Each row of a before or after table is a point. The points were changed in one or more steps. Then noise was added and the rows were shuffled. The steps act on how far a point lies along the listed directions, d1 being the first. Write out the steps. A step turns or swaps two directions, mirrors them in a line or flattens them onto one, adds a multiple of one to another, or multiplies one. Angles are multiples of 10 degrees, from the lower direction toward the higher: turns from -170 to 170, lines from 10 to 170 but not 90. Use the fewest steps. Two steps may share a direction if one is a turn and the other turns, adds or multiplies; they go together, in the order done. Otherwise the lowest direction goes first.
In the rows, zero is written as 100.

Directions:
(1): 119 153 72
(2): 50 97 62
(3): 133 66 59
Before, 12 rows:
143 80 123
112 77 81
118 92 94
104 141 87
148 64 100
75 57 83
30 101 175
110 162 147
116 50 172
87 190 111
21 84 86
75 103 168
After:
126 86 95
68 138 150
114 104 102
81 110 102
46 126 112
60 122 129
22 129 120
108 78 68
159 93 114
114 118 148
136 107 133
54 94 43
Steps: multiply d1 by 0; turn d2 and d3 by 30 degrees

Directions:
(1): 134 115 36 147 109 109
(2): 39 46 74 124 104 108
(3): 50 163 85 87 117 127
Before (9 x 6):
120 122 107 83 82 96
88 120 129 66 90 96
63 77 129 98 87 108
112 118 71 102 107 107
67 64 69 111 110 115
95 87 72 138 108 96
138 137 70 113 99 92
88 145 104 91 117 112
102 123 116 56 98 102
After:
153 154 122 68 78 91
68 63 59 155 110 102
173 171 90 95 95 85
105 137 148 46 88 91
116 121 85 92 105 104
129 147 146 35 93 97
9 14 48 137 112 126
32 48 113 110 89 113
92 155 146 59 110 105
Steps: add -1 times d3 to d1; multiply d2 by 2.5

Directions:
(1): 134 170 78 68 64 80 66 99 139
(2): 111 109 87 155 87 81 51 48 46
(3): 79 137 97 77 83 155 89 143 34
Before, 9 rows:
85 164 92 23 71 105 95 170 121
140 81 70 123 112 88 77 71 117
112 115 99 67 112 82 146 135 155
116 45 90 108 129 47 123 61 185
97 88 110 90 90 105 75 103 132
112 184 77 84 58 109 51 116 51
150 100 82 137 95 23 72 45 177
139 74 99 113 101 52 97 59 159
107 56 88 145 105 64 102 36 120
After, 9 rows:
98 149 71 77 60 137 79 111 80
53 23 122 115 140 84 142 121 104
97 133 100 55 83 151 101 156 67
83 155 80 11 82 160 108 181 93
87 106 105 62 119 120 157 158 112
74 135 99 82 89 176 94 177 22
117 104 67 91 101 133 73 116 66
87 25 113 180 138 64 100 44 49
85 83 112 93 99 122 90 118 111
Steps: add 0.5 times d3 to d2; turn d1 and d3 by 160 degrees

Directions:
(1): 66 132 67 157 126 158 38 95 110 64 99 89
(2): 79 134 116 75 72 156 142 162 138 83 92 146
(3): 70 76 102 25 114 114 107 73 116 32 113 48
(4): 112 97 146 61 184 104 52 106 122 123 100 143
Before, 14 rows:
97 107 94 109 102 91 78 92 80 99 86 87
104 127 130 128 39 87 153 154 127 133 71 171
112 120 94 118 7 101 179 158 131 135 66 177
61 71 101 39 142 104 89 46 100 30 128 41
99 105 66 111 121 110 102 86 110 101 86 81
85 82 93 87 186 132 15 81 89 85 89 90
134 92 154 81 40 38 159 153 89 156 98 123
125 120 113 123 107 100 131 115 98 167 75 172
135 81 120 120 94 90 130 132 98 159 77 171
140 107 117 161 24 54 171 144 84 162 81 162
77 130 87 95 113 143 129 152 112 136 102 137
70 127 109 86 110 113 97 115 125 79 102 133
121 92 91 146 140 72 46 62 69 113 97 78
69 94 58 77 127 132 95 46 92 51 104 58
After, 14 rows:
106 102 116 50 23 93 195 153 143 119 75 174
70 130 81 125 66 93 115 100 98 76 102 102
130 54 107 94 58 64 171 105 85 134 81 122
127 94 96 100 56 69 180 89 77 148 85 121
102 104 136 85 26 67 183 139 126 113 85 142
98 106 105 101 115 93 71 101 85 109 85 101
140 76 164 54 64 52 187 149 111 146 88 165
78 121 60 115 63 119 160 136 85 132 106 102
116 73 157 18 55 50 167 137 103 105 108 90
69 120 68 109 156 155 63 65 103 72 94 94
106 109 73 111 131 111 97 95 113 117 82 95
133 90 110 131 151 66 51 73 69 132 95 103
47 98 80 100 156 134 43 53 96 31 121 55
94 86 47 163 112 104 39 68 50 101 85 57
Steps: turn d1 and d3 by -40 degrees; mirror d2 and d4 in the line at 160 degrees

Directions:
(1): 120 111 94 89 181 57 161 150 104 77 127 107 97 36 90 70 118 131
(2): 94 65 92 80 79 64 138 125 73 52 136 118 108 195 40 99 95 112
Before, 13 rows:
118 107 99 79 165 56 137 150 105 79 121 116 107 41 103 77 104 124
101 88 91 87 85 97 104 95 100 97 114 103 97 119 93 116 95 82
119 107 84 98 148 53 149 144 101 61 122 110 115 88 73 85 111 123
112 100 92 83 147 77 148 149 102 89 125 105 106 83 77 83 92 113
101 107 91 109 73 124 89 86 98 104 103 90 107 122 106 105 96 99
82 92 95 103 53 95 90 90 94 74 96 111 107 164 86 114 87 81
106 76 93 102 48 112 65 96 81 99 91 108 108 153 92 133 87 75
91 96 92 99 71 110 78 89 94 93 99 113 102 121 113 103 100 88
92 85 96 99 47 107 71 78 95 101 114 111 99 161 89 117 86 93
89 122 104 115 93 133 77 81 111 130 71 98 104 100 125 108 82 97
86 86 109 93 56 108 86 75 86 101 86 113 100 139 83 126 96 80
95 112 108 98 92 102 69 104 92 120 92 89 102 100 121 111 105 92
102 96 87 82 118 69 130 134 81 66 127 108 97 107 69 87 110 123
After, 13 rows:
97 78 92 91 68 84 101 101 89 81 132 119 100 166 69 107 91 106
89 80 105 86 70 89 110 92 80 84 101 119 101 147 66 118 99 90
85 112 103 111 75 129 78 80 103 120 77 102 107 134 110 112 78 96
93 106 107 95 83 99 70 104 88 114 95 92 104 119 113 113 104 91
92 92 89 95 75 100 90 98 89 82 108 117 104 131 102 100 101 93
109 69 89 93 65 89 94 118 74 78 109 116 110 162 71 123 91 87
107 109 88 87 138 74 127 134 91 78 118 103 94 63 89 82 115 125
122 125 88 108 162 71 132 133 114 85 105 101 110 38 102 84 115 118
114 115 96 91 155 93 132 138 114 110 109 98 103 43 103 84 95 108
88 90 91 96 77 73 119 112 91 58 112 116 108 159 72 103 92 95
117 123 104 91 159 84 104 128 118 109 97 105 103 4 137 85 103 111
103 88 90 85 95 90 114 103 99 92 119 105 98 114 90 112 97 87
101 102 88 104 75 114 101 94 94 94 112 94 109 135 95 103 97 104
Steps: turn d1 and d2 by -40 degrees

Directions:
(1): 90 74 68 85 67 27 87 130 122 104 80 75 75 177 114 77 115 90 93 139 89 111 159 67
(2): 144 106 111 89 125 47 145 143 92 75 117 90 67 131 103 195 95 128 105 74 98 106 58 97
(3): 125 104 78 122 79 62 112 130 69 143 65 139 161 88 98 81 89 111 82 21 74 68 108 57
Before, 11 rows:
92 102 106 108 106 104 100 93 107 86 109 94 91 106 114 118 95 108 95 110 100 115 90 103
109 101 114 109 113 116 115 102 102 92 108 105 100 94 107 130 100 112 102 100 96 112 82 108
101 95 90 95 98 79 98 107 115 100 105 99 78 122 104 116 98 99 102 113 109 112 108 107
94 103 98 103 89 129 83 86 97 111 95 107 120 79 90 63 94 97 98 96 106 93 108 104
123 115 91 130 98 90 114 127 61 132 80 132 143 82 98 99 82 113 85 20 88 76 86 77
106 111 105 100 121 115 112 97 105 92 120 94 88 96 92 124 91 103 108 102 115 108 78 122
91 107 99 104 109 126 106 92 102 102 111 101 98 88 99 114 95 94 102 118 108 100 98 116
128 105 115 104 114 98 125 110 88 101 105 118 107 90 92 129 87 107 95 77 100 96 78 106
103 94 93 104 91 73 99 115 103 101 91 95 97 138 107 92 99 100 98 100 83 91 129 75
98 106 103 97 117 121 109 97 103 84 103 96 93 100 90 114 105 106 104 103 114 106 89 116
117 103 99 112 92 73 118 121 78 111 90 125 119 110 93 105 91 102 89 61 81 82 108 72
After:
101 101 108 110 111 98 105 97 106 83 111 92 87 108 114 134 94 111 95 102 103 115 81 103
108 112 109 98 124 128 117 98 96 81 106 99 93 93 88 131 102 111 105 95 114 106 75 121
73 107 94 111 81 168 60 60 101 126 90 115 144 52 90 15 98 83 94 105 109 91 123 108
93 110 102 107 112 143 104 85 103 100 114 102 104 74 96 109 91 94 102 114 109 100 92 125
126 102 98 109 96 57 126 134 79 109 92 120 111 122 93 125 89 109 88 56 79 82 101 68
125 108 123 108 130 114 133 109 96 85 117 106 92 86 105 164 98 121 106 85 96 112 58 114
110 92 84 89 98 56 107 123 117 98 105 91 64 146 110 128 99 103 100 115 105 118 113 100
119 119 115 97 133 115 126 102 97 82 128 98 85 90 87 156 88 114 111 86 117 107 53 131
103 85 80 93 78 41 99 128 112 100 82 85 87 171 112 86 102 94 99 112 81 96 148 60
149 116 127 103 134 92 149 123 78 89 116 119 97 84 90 177 83 121 100 58 103 97 47 112
133 121 100 136 110 99 122 125 52 130 87 137 145 65 92 120 76 121 88 5 91 75 64 86
Steps: multiply d1 by 2; multiply d2 by 2.5

Directions:
(1): 66 43 83 122 91 86 140 50 24 180 45 96 85 136 116 150 106 115 115 92 99 67 134 69 130 106 118 162 43 119 69 121 120 155 124 129 74 133 55 112 137 134 119 70 63 29 73 70
(2): 45 95 68 96 102 76 62 60 114 109 125 41 68 78 44 110 53 110 144 81 110 102 98 49 140 112 192 119 128 103 99 53 84 150 157 69 91 54 179 149 162 86 103 116 95 156 110 131
(3): 112 87 68 96 182 26 115 132 86 71 150 86 158 106 76 83 57 155 130 75 92 108 62 141 98 174 52 113 49 168 118 144 117 95 131 62 63 160 111 135 110 108 139 120 138 80 99 130
Before:
116 118 107 87 67 118 97 110 123 111 92 112 82 85 103 69 108 65 76 110 96 95 104 99 100 79 122 73 118 80 93 93 89 97 93 108 113 71 99 80 88 83 83 90 97 116 117 96
16 69 59 108 124 43 67 61 92 124 124 27 94 74 37 117 39 128 157 79 123 109 102 50 151 137 176 147 109 137 89 83 94 166 164 48 77 94 178 159 166 102 115 129 109 124 111 145
127 70 113 94 106 84 144 110 68 100 83 135 140 126 119 98 114 113 88 93 78 83 101 123 82 125 42 129 43 125 89 151 99 90 96 127 73 195 29 72 83 123 118 97 101 32 87 77
93 77 76 97 133 62 115 87 65 111 104 79 113 119 91 120 72 130 115 82 107 98 87 101 122 119 109 132 41 134 101 109 91 126 119 86 75 119 103 123 120 111 124 97 101 86 92 117
120 85 83 107 158 74 118 129 86 90 121 115 146 117 98 90 97 130 106 105 93 98 100 131 68 150 61 103 40 137 118 148 108 72 111 82 80 161 70 111 78 111 116 108 129 70 90 123
118 91 123 104 94 101 126 109 92 110 86 120 115 129 145 97 127 96 75 100 92 92 94 123 73 94 64 113 76 107 99 129 107 78 67 132 107 123 56 72 63 121 106 82 97 46 85 64
139 137 89 92 137 69 95 141 114 47 156 103 144 91 69 69 79 109 101 97 93 124 58 148 86 140 56 82 82 139 133 124 109 66 91 79 101 124 110 121 99 75 100 115 135 108 103 114
81 89 80 109 144 40 121 93 82 90 127 68 125 97 88 89 76 131 130 85 94 104 66 110 93 151 93 111 75 127 110 123 113 102 129 83 66 128 120 123 104 113 121 108 107 99 103 117
112 108 113 127 114 89 118 116 77 114 101 109 114 119 96 104 118 114 97 91 82 99 100 129 84 116 41 122 78 109 112 132 103 110 101 104 98 125 73 111 86 109 112 104 105 67 101 76
114 69 77 113 130 72 152 92 46 133 88 104 133 118 113 112 95 116 112 58 102 94 99 122 110 156 70 146 23 155 99 173 122 128 131 133 54 164 62 110 101 143 127 106 94 18 80 82
68 64 102 103 81 103 118 63 70 140 60 90 80 113 112 118 94 94 107 100 88 100 136 79 125 89 109 120 74 106 74 104 109 132 105 112 99 111 64 93 126 117 100 95 85 92 88 78
After:
114 116 117 83 103 107 89 124 135 59 119 102 112 84 103 67 91 88 90 107 85 134 97 126 89 97 66 62 113 102 106 100 95 70 77 82 118 101 93 79 82 88 90 123 128 147 111 108
77 89 67 98 183 15 83 134 110 59 169 59 162 73 51 75 39 151 139 78 112 129 63 127 108 176 72 113 81 172 117 134 104 102 135 30 72 149 153 141 114 100 132 146 156 108 117 158
88 129 118 120 75 121 79 91 113 108 106 85 70 94 73 102 113 84 101 96 93 106 108 91 95 83 110 105 136 67 112 77 78 122 105 97 119 59 122 113 102 87 89 113 95 129 113 88
93 115 130 95 54 132 84 88 133 104 91 97 70 100 123 95 123 68 80 106 103 99 102 85 88 57 134 96 140 66 100 71 82 88 72 123 131 52 107 76 79 97 78 92 86 113 101 75
62 99 85 103 84 120 64 69 120 115 103 74 65 86 67 108 92 86 118 111 110 96 130 49 104 90 190 103 120 74 106 61 75 117 133 84 110 59 142 120 120 89 81 111 95 150 103 129
61 101 84 106 113 60 93 72 105 93 125 49 91 79 74 91 74 112 133 90 103 106 75 81 105 126 145 106 116 99 106 83 98 115 134 82 80 81 155 127 117 99 105 112 95 140 111 123
101 116 87 82 121 82 78 103 119 67 132 72 102 90 75 93 68 109 107 89 109 118 72 101 112 101 128 94 96 109 118 76 71 103 109 69 101 74 146 118 108 84 103 114 114 148 113 136
87 121 126 78 36 142 63 81 154 73 98 95 66 73 77 85 105 58 91 104 99 103 111 59 100 59 162 86 164 47 98 47 51 100 101 109 120 65 129 76 106 77 69 117 86 159 120 101
66 92 73 111 75 91 96 51 69 142 91 68 69 101 62 130 80 91 123 95 105 91 110 58 142 102 165 139 87 113 94 82 105 150 129 110 99 80 116 139 165 89 91 89 73 99 88 90
122 93 101 97 85 98 128 111 84 131 78 121 102 109 120 82 111 82 76 107 91 84 108 113 100 100 89 93 72 106 86 126 106 102 95 115 93 114 62 80 88 102 100 79 95 67 101 83
101 149 98 85 74 132 56 95 168 61 137 73 78 49 67 69 81 57 106 73 117 131 86 85 107 94 162 71 164 77 120 70 69 105 122 100 110 32 177 105 97 82 74 141 106 174 124 120
Steps: multiply d1 by -1; swap d2 and d3

Directions:
(1): 55 86 56 64 16 148 104 130 124 85 39 89 65 137 96 109 151 79 114 150 97 104 117 133 96 104 127 103 107 95 99 81 72 78 131 139 51 91 81 144 106 62 139 89 95 70 148 132 122 126 98 88 60 96 83 76 118 90 123 68 71 113 45 92
(2): 94 83 65 92 106 93 80 142 162 140 105 101 124 80 139 104 47 54 55 98 95 104 135 154 90 127 130 73 107 149 73 106 123 48 107 145 125 86 47 83 72 150 88 128 131 71 92 67 105 142 111 90 73 115 95 30 116 122 103 128 114 78 146 112
(3): 66 122 159 124 115 15 72 73 113 85 102 77 59 106 71 74 126 39 126 93 123 103 66 92 86 74 140 76 96 64 125 104 88 92 102 104 105 65 84 106 103 76 34 135 134 62 77 109 107 139 74 87 68 129 94 112 117 167 144 54 112 73 97 67
(4): 64 117 100 81 73 128 109 75 90 75 112 28 107 108 129 113 53 115 124 112 165 149 106 42 101 151 111 104 113 98 96 83 102 52 63 85 73 62 86 27 111 93 86 140 114 138 95 177 133 99 116 100 127 79 72 77 115 129 58 122 128 95 77 101
(5): 95 141 100 79 98 80 129 93 121 124 105 72 64 128 126 104 129 60 122 85 68 97 142 93 68 131 100 138 80 107 67 106 113 146 60 163 139 126 141 90 68 113 99 91 112 128 58 116 145 69 133 75 109 109 133 106 115 139 149 138 70 195 87 78
(6): 140 82 76 103 99 65 109 73 90 74 62 94 52 159 102 107 52 132 161 46 82 112 83 121 157 108 145 87 91 105 87 79 62 145 98 107 120 64 36 111 92 135 78 113 70 135 107 69 153 119 93 41 97 47 109 92 71 70 89 81 84 105 116 127
Before (14 x 64):
97 80 73 92 73 136 120 108 91 97 58 103 70 126 89 98 142 102 113 98 60 101 117 127 105 92 100 123 94 93 101 87 89 135 110 130 97 128 103 129 98 95 133 77 80 110 124 97 99 91 87 87 95 96 102 119 95 83 102 108 73 156 66 98
83 104 97 91 73 114 126 67 109 83 82 81 85 128 94 97 98 117 141 88 127 113 98 100 106 115 95 107 108 85 96 86 76 121 92 72 83 95 94 87 111 89 83 109 108 113 106 117 119 97 87 86 107 85 87 106 85 101 90 89 109 118 75 102
114 73 40 82 74 131 105 130 127 113 61 124 88 105 111 103 132 95 73 124 48 71 118 146 90 98 88 102 104 119 80 98 95 123 122 139 107 130 108 151 89 105 161 58 98 85 115 88 86 81 101 96 79 110 112 89 100 83 121 113 62 130 103 115
99 101 89 94 63 137 104 96 85 73 66 86 105 119 93 97 83 139 135 121 144 125 83 73 114 106 96 99 119 86 100 77 85 86 107 60 62 80 71 86 131 71 118 95 86 118 120 139 118 111 97 90 113 69 75 95 107 96 71 79 108 76 74 104
95 113 143 113 130 84 116 53 83 97 141 86 124 83 112 95 62 102 98 102 132 124 88 46 92 121 92 103 123 96 107 103 118 83 74 65 95 92 114 58 101 94 64 102 105 122 85 129 103 88 92 107 120 107 81 118 114 140 87 107 130 86 112 104
128 59 14 81 54 147 97 141 132 124 73 130 90 119 136 118 53 116 83 110 60 85 142 171 121 106 127 92 101 150 68 79 78 106 120 149 106 104 57 118 84 136 162 82 72 88 134 52 108 124 117 71 83 66 100 60 92 39 80 132 67 106 116 146
124 92 75 81 79 169 100 136 91 118 96 150 115 67 84 124 154 118 55 146 84 79 104 113 90 71 62 117 102 101 117 112 102 110 129 106 71 160 154 138 105 74 151 66 75 79 114 101 45 81 93 135 86 111 106 119 97 54 105 103 76 119 75 108
103 128 152 114 148 92 110 72 78 111 156 90 122 78 79 106 125 105 85 108 100 90 107 45 72 115 57 125 82 76 110 129 128 119 56 79 108 147 195 67 97 70 92 101 112 125 60 113 84 58 114 141 134 131 111 144 97 142 105 140 102 128 94 67
118 91 92 109 86 88 92 98 104 93 51 125 63 139 79 101 147 114 133 82 79 89 77 119 117 77 115 89 83 74 99 88 74 154 110 101 99 101 101 149 107 88 106 87 82 110 122 87 110 90 100 85 95 88 108 126 78 74 121 65 82 128 86 104
116 74 101 120 109 88 88 102 115 92 91 90 107 90 101 103 59 92 102 90 124 119 87 126 124 95 124 57 113 85 101 85 104 71 106 76 74 55 53 87 135 106 76 140 112 78 99 103 89 132 81 105 94 83 74 75 89 86 71 96 130 46 131 114
121 76 43 76 77 147 115 147 142 103 77 124 99 110 108 108 123 100 101 115 62 90 129 158 113 127 95 113 100 140 65 105 88 125 117 164 101 115 75 143 77 123 136 69 78 107 115 74 131 103 111 82 98 92 101 64 108 62 125 117 76 136 92 117
90 111 102 129 92 126 86 116 99 105 102 112 106 94 93 96 129 89 79 127 86 93 113 101 68 89 79 107 102 104 98 120 111 98 124 101 90 124 122 118 87 82 117 78 114 69 121 102 74 87 100 101 106 111 89 96 99 91 101 100 95 106 95 91
102 91 69 79 84 85 101 130 141 135 75 124 68 126 112 106 110 44 104 107 66 91 121 150 98 102 124 95 89 116 82 104 104 115 122 157 115 112 64 143 70 117 116 103 115 78 86 66 118 135 109 57 70 104 126 76 107 98 143 80 69 119 103 83
46 100 113 91 59 104 91 99 93 94 114 74 86 95 98 88 152 82 92 135 130 109 104 66 59 94 88 116 105 87 103 95 104 61 84 106 84 116 142 89 120 71 112 97 114 93 88 160 97 99 104 127 107 118 84 108 134 144 128 88 102 118 57 80
After (14 x 64):
85 98 67 81 36 169 111 126 97 112 90 126 88 101 102 109 155 104 85 164 82 71 132 110 73 78 78 126 98 99 102 92 85 115 115 122 71 138 156 126 107 55 185 54 79 80 133 116 78 80 114 118 100 105 95 127 115 61 105 117 59 133 49 105
101 82 112 122 116 133 107 87 64 92 102 109 119 76 74 87 122 128 84 99 93 105 86 83 96 71 64 114 104 80 126 98 109 113 109 67 89 130 127 96 116 83 117 86 85 111 113 104 51 78 77 131 121 111 87 146 91 90 69 111 108 104 80 98
88 118 118 95 105 105 126 69 105 101 112 86 107 101 100 93 97 107 119 88 129 106 107 86 80 117 73 115 107 93 92 98 100 118 80 66 104 114 123 73 104 96 76 107 123 112 81 113 100 80 98 106 125 106 92 115 93 122 92 113 119 127 87 95
123 139 112 99 106 91 126 83 93 105 96 85 92 122 108 91 98 111 137 87 105 113 107 62 92 120 81 128 96 94 77 96 107 143 66 96 121 114 115 73 100 96 99 86 97 145 68 122 139 73 121 78 131 82 116 116 108 130 112 114 92 154 90 89
119 73 78 106 87 136 93 98 78 80 74 126 103 86 79 96 138 139 82 129 82 76 72 102 104 69 72 98 118 84 118 97 88 119 126 68 78 115 115 148 123 71 152 61 85 89 128 104 56 73 77 125 96 104 97 126 88 71 87 82 82 81 93 118
75 90 101 89 69 138 92 119 93 103 86 126 98 92 73 102 155 81 86 159 114 95 87 92 89 73 84 98 108 73 127 101 98 84 143 82 50 121 112 142 117 50 145 86 107 68 119 116 62 115 93 113 84 114 96 121 110 81 112 52 87 71 62 72
112 105 135 124 130 91 80 103 98 117 116 136 121 71 79 95 147 104 77 100 101 82 78 85 77 67 67 90 89 82 112 118 114 124 93 68 107 127 154 113 111 85 100 88 109 101 91 95 59 68 106 137 120 129 107 140 88 98 107 95 114 109 107 89
105 71 112 116 92 68 90 63 58 61 101 81 72 125 92 96 74 146 139 75 131 116 62 69 128 88 110 90 102 87 107 80 76 96 82 68 104 77 80 87 124 112 80 115 76 131 94 119 119 112 87 92 127 67 82 112 90 96 80 69 116 83 96 121
95 86 92 90 77 167 106 126 95 78 101 122 126 79 71 95 164 128 94 151 105 88 92 103 102 95 60 114 113 97 110 109 90 109 124 97 52 121 125 136 117 67 142 59 78 92 125 114 82 85 89 132 117 107 82 110 106 61 104 94 94 101 60 97
172 79 84 112 119 112 100 98 65 94 94 152 94 90 77 123 91 157 102 84 82 84 59 109 144 63 92 93 96 97 117 101 76 147 121 73 100 126 102 133 105 110 105 90 54 110 99 57 64 94 77 95 101 70 110 127 62 32 78 82 80 94 115 135
122 98 98 139 104 99 83 98 80 85 88 115 88 120 85 100 90 120 109 95 90 99 88 102 110 86 102 92 100 104 100 106 89 121 124 82 94 99 84 120 90 101 102 87 95 90 127 78 91 96 87 73 112 79 86 100 76 69 83 85 99 88 110 108
130 62 100 119 146 78 78 86 105 98 125 97 134 92 95 112 6 132 83 75 120 111 86 112 140 128 124 61 100 116 108 105 103 60 91 67 111 75 53 57 96 127 62 150 103 113 100 55 103 139 92 102 107 88 76 69 78 107 47 118 130 28 152 121
103 96 102 98 114 77 115 74 117 109 112 83 106 111 134 103 36 80 105 88 110 124 115 91 105 143 129 90 123 126 80 91 114 83 82 114 114 78 64 69 76 129 64 113 108 116 90 109 140 114 103 69 92 96 86 72 117 139 103 111 111 101 129 117
106 105 93 92 84 83 120 109 139 116 78 81 59 126 113 105 131 44 117 95 73 107 137 137 89 113 117 106 89 84 70 86 105 132 83 151 101 99 110 109 108 98 99 107 120 90 74 119 125 95 109 82 89 102 111 90 104 111 138 118 79 157 93 86
Steps: turn d1 and d2 by -80 degrees; multiply d3 by 0.7; turn d4 and d5 by -30 degrees; turn d5 and d6 by -150 degrees

Directions:
(1): 178 93 53 143 156 123 35 107 42 102 129 78 76 68 103 88 74 141 38 131 106 50 46 87 164 126 130 98 112 89 127 77 115 172 112 121 87 119 52 135 157 189 141 136 161 114 99 105 118 98 94 78 143 121 110 82 53 124 93 83 95 64 43 124
(2): 108 68 62 46 100 125 84 108 72 135 115 108 119 73 182 171 110 107 145 57 62 51 144 149 27 43 89 152 110 102 147 121 71 135 147 178 89 64 131 133 101 127 78 56 73 127 104 111 79 123 107 120 147 106 125 40 148 133 87 72 146 47 93 133
(3): 135 139 45 77 177 101 95 117 108 57 91 19 98 125 142 109 88 48 110 77 97 106 129 106 83 96 71 65 156 22 113 100 18 103 140 74 120 144 76 77 26 90 139 100 152 81 82 117 176 86 83 120 75 58 63 135 132 112 60 163 108 91 116 160
Before, 8 rows:
101 97 113 108 103 91 103 87 94 113 102 97 105 102 77 81 92 99 93 107 109 103 98 97 118 103 109 90 93 114 98 97 109 112 94 93 86 100 105 101 104 106 99 100 99 99 101 101 96 99 105 91 97 101 94 99 103 94 110 94 88 100 96 90
113 122 112 122 105 87 115 105 107 84 96 77 92 105 76 93 96 90 87 125 124 123 89 89 117 116 111 73 118 82 91 91 101 79 90 66 99 104 92 78 96 99 111 113 119 94 109 97 106 83 98 91 78 95 86 127 92 96 109 103 92 135 109 104
60 92 153 94 45 97 121 86 115 124 91 137 128 83 87 98 127 108 127 98 94 113 113 125 77 77 92 123 74 136 88 103 126 75 91 118 97 78 136 103 110 59 57 69 38 107 117 93 68 115 109 109 112 99 127 90 114 97 115 78 95 115 120 71
60 88 135 125 60 88 121 103 120 108 93 140 104 111 48 69 107 111 84 113 110 134 81 82 121 114 105 95 71 132 64 99 141 70 67 78 106 93 109 101 116 74 92 114 79 96 95 78 82 95 101 91 89 99 95 120 81 71 120 94 82 146 103 66
71 115 124 105 93 83 117 89 127 89 94 107 111 106 81 72 103 94 91 105 108 112 104 87 104 116 106 90 102 103 92 108 100 74 86 67 108 113 91 86 70 66 100 101 91 93 110 90 100 93 103 89 70 91 85 134 90 76 107 108 95 126 118 86
111 123 117 126 106 83 107 90 124 80 97 102 89 121 61 54 93 99 57 127 105 126 62 84 148 137 119 63 109 104 75 90 117 93 69 56 117 122 66 95 116 94 126 128 127 80 101 100 118 87 94 101 92 102 102 144 66 79 95 121 75 121 98 92
119 75 59 72 127 125 69 104 89 120 112 85 91 95 151 144 101 83 117 86 74 64 121 119 70 71 91 118 123 81 132 100 69 125 141 149 99 95 101 111 85 125 103 87 87 110 94 116 118 126 90 105 135 103 102 72 130 120 85 93 117 65 74 143
67 88 109 60 84 104 127 90 119 112 94 121 124 108 117 122 119 96 141 79 76 107 143 120 39 75 103 125 99 103 90 112 91 95 106 122 96 87 128 95 71 71 54 69 69 98 108 93 88 117 94 122 93 88 99 95 141 105 106 93 120 103 124 95
After (8 x 64):
120 77 73 80 120 123 79 94 75 121 117 110 112 82 132 126 105 129 106 94 73 63 114 118 70 83 123 135 106 100 116 100 101 150 120 151 84 92 102 127 114 137 76 86 104 113 109 99 92 121 91 109 131 105 111 71 115 127 101 73 124 70 83 115
158 104 44 117 176 120 50 108 85 86 111 43 68 107 117 99 81 79 69 118 97 76 82 85 135 116 100 73 140 51 119 77 66 134 132 102 108 139 55 97 84 142 146 129 146 93 84 117 164 107 78 89 115 94 77 113 93 114 77 124 91 80 60 152
95 122 107 90 100 86 131 107 119 86 89 73 106 112 105 118 105 70 121 99 111 127 125 108 74 90 94 82 126 74 99 104 75 66 105 77 104 96 114 72 66 76 98 89 101 94 108 102 107 87 101 108 73 83 83 123 126 99 101 111 108 130 130 115
63 118 134 78 72 77 146 89 154 88 82 117 113 134 89 88 113 72 115 92 88 143 114 111 80 100 92 80 108 107 73 111 94 56 78 68 124 99 108 82 75 43 92 90 79 80 103 102 102 96 100 124 79 89 104 137 114 73 94 125 94 128 133 90
28 49 156 99 5 96 129 96 114 149 98 194 121 88 68 106 125 134 116 96 90 116 100 106 77 81 109 142 42 177 75 115 168 70 67 129 92 45 149 124 146 74 50 82 24 117 109 74 24 116 115 95 120 123 129 74 98 77 136 48 103 131 103 44
77 54 154 113 23 114 89 81 74 163 114 180 125 44 86 110 127 163 104 115 87 70 81 130 94 74 121 161 48 181 108 98 177 119 85 169 75 48 138 144 185 116 45 72 25 134 131 87 23 131 120 92 162 137 162 41 85 113 133 21 101 88 81 55
68 100 109 74 90 92 115 91 120 103 98 112 123 97 121 107 111 91 118 80 88 95 132 111 62 85 96 115 106 103 113 120 83 83 107 103 106 94 110 98 63 68 87 76 74 104 111 95 89 104 107 101 88 91 96 107 118 89 101 97 117 103 121 101
86 92 124 103 84 88 112 85 100 120 100 111 109 101 74 85 97 98 102 103 106 106 103 100 108 98 108 98 83 126 94 102 117 103 90 98 85 89 116 100 107 97 87 93 82 101 104 99 82 102 109 92 97 104 99 94 107 91 116 88 90 103 101 80
Steps: turn d1 and d2 by -80 degrees; multiply d3 by 2.5
